Every row gives one point. Examples show where two turns around zero, p and q, send a point. Where does a point land after both, in the order given? Backwards means that the second turn is done in reverse. Each puzzle has new turns, and all numbers are rounded.
In the rows, 128 means zero.

Turn p:
[127  94] => [146  99]
[140 194] => [102 190]
[ 86 113] => [101  92]
[149 136] => [141 146]
[138 102] => [151 112]
Turn q:
[107 143] => [118 152]
[ 97 100] => [ 87 120]
[181 141] => [180 112]
Where do these land?
p, then q: [ 60 103] => [ 61 100]
q, then p: [145 167] => [143 168]
p, then q backwards: [145 144] => [121 150]
q, then p: [148 101] => [149 102]
p, then q: [143 125] => [143 126]

Turn p:
[131 144 125] => [144 127 129]
[158  80 174] => [ 75 140 177]
[114 110  93] => [115 103  97]
[ 77 167 100] => [167 140  71]
[130 164 157] => [158 157 147]
[157 104 120] => [108 101 147]
Turn q:
[163  92 134] => [167 143 156]
[117 123 152] => [110 139 145]
[154 134 153] => [135 164 129]
[143 135 131] => [136 141 120]
[ 62 156  71] => [89 54 90]
Where do these land?
p, then q backwards: [136 149 225] => [165  95 214]
q, then p: [141 115 124] => [129 125 147]
q, then p: [ 92 109  99] => [ 78 132 125]
p, then q: [118 102 103] => [128  92 140]
p, then q backwards: [137 155 111] => [145 113 103]
p, then q: [144 139 107] => [149 132 147]

Turn p:
[152  78 179] => [163 155 189]
[132 162 110] => [114 133  92]
[134 106 118] => [149 116 133]
[ 94 165 105] => [ 86 108  98]
Turn q:
[151 101 157] => [156 146  96]
[ 95 101 139] => [136  92 105]
[123 166  97] => [100 129 168]
[125 186  96] => [100 133 188]
[156  67 141] => [137 148  63]
[117 147 138] => [139 119 147]
Where do these land?
q, then p: [134 108 130] => [132 116 111]
q, then p: [ 89  88 130] => [163  85 132]
q, then p backwards: [152 162  77] => [102 149 185]
p, then q: [137 154 175] => [144 111 177]

Turn p:
[135 107 126 104] => [132 117 158 121]
[135 155 115 125] => [136 133 109 105]
[ 67 160  63 147] => [ 62 107  72  91]
[131 120 171 116] => [137 158 155 147]
[172  98 165 148] => [173 125 146 175]
Turn q:
[187 140 101 152] => [180 128 105  87]
[102 117  95 103] => [115 173 124 146]
[143 115 158 157] => [148  92 149 127]
[123 126 105  78] => [114 159  92 152]
[ 85 143 181 150] => [ 82  88 169 127]
Where do these land?
p, then q: [140 119  80 117] => [142 139 121 176]
p, then q backwards: [137 123 146  92] => [114 117 111 162]
p, then q: [ 86 131 142 132] => [ 93 138 149 113]
p, then q: [ 99 103 206 160] => [113 100 181  58]
p, then q: [149 129  65 133] => [158 158 116 178]
q, then p: [157 164 128 134] => [126 106 156  97]

Turn p:
[ 86 134 115 168  99  62] => [ 71 159 136 119  71  95]
[128 150 194  82 145 153] => [129 101 118  83 166 187]
[105 124 120 141 107 152] => [128 129 151 150 107 146]
[121 120 142 142 191 115] => [128 102 155  90 151  92]
[172 151  96 109 125 175] => [193 149 112 150 147 145]
[168 113 157 130 141 132] => [144  89  99 120 138 122]
[116 104  72 125  89 107] => [103 167 126 184 115 108]
Turn q:
[158 133 139 144 101 154] => [117  98 113 157 119 150]
[148 138 141  89 110  66] => [ 73 145  99 113 145  86]
[ 37 146  98 159  68 105] => [185 165  73 111 203 159]
[179  96 110 124 149 135] => [112 114 167 168 113 102]
[103 145 141  89 127 162] => [149  93 116  86 117 122]
[167 115 140 102 151 146] => [106  99 154 131  98 107]
[108 152 110 166 161 156] => [175 150 135 134  95 154]
[124  98 145 153 157 102] => [108 160 168 125 135 144]
Where do these land?
p, then q: [100 125 167 133  98  95] => [166 110 117 100 168 132]
q, then p: [ 91 116 149 111 174 122] => [114 129  99 106 161 170]
p, then q: [137 156 142 171 134 103] => [109 112  99 125 158  94]
q, then p: [119 141  90 160 151 128] => [163 135  99 111  99 130]
p, then q: [180  81 117  85 110 148] => [160 165 172 182 112 137]
p, then q backwards: [159 124 177 155 128 174] => [114 140 136 121 113 202]
p, then q: [ 73 142  96 130  77 110] => [151 129  68 104 128 177]
q, then p: [165 140  86  79 153 144] => [ 80 131  82 135  97  95]
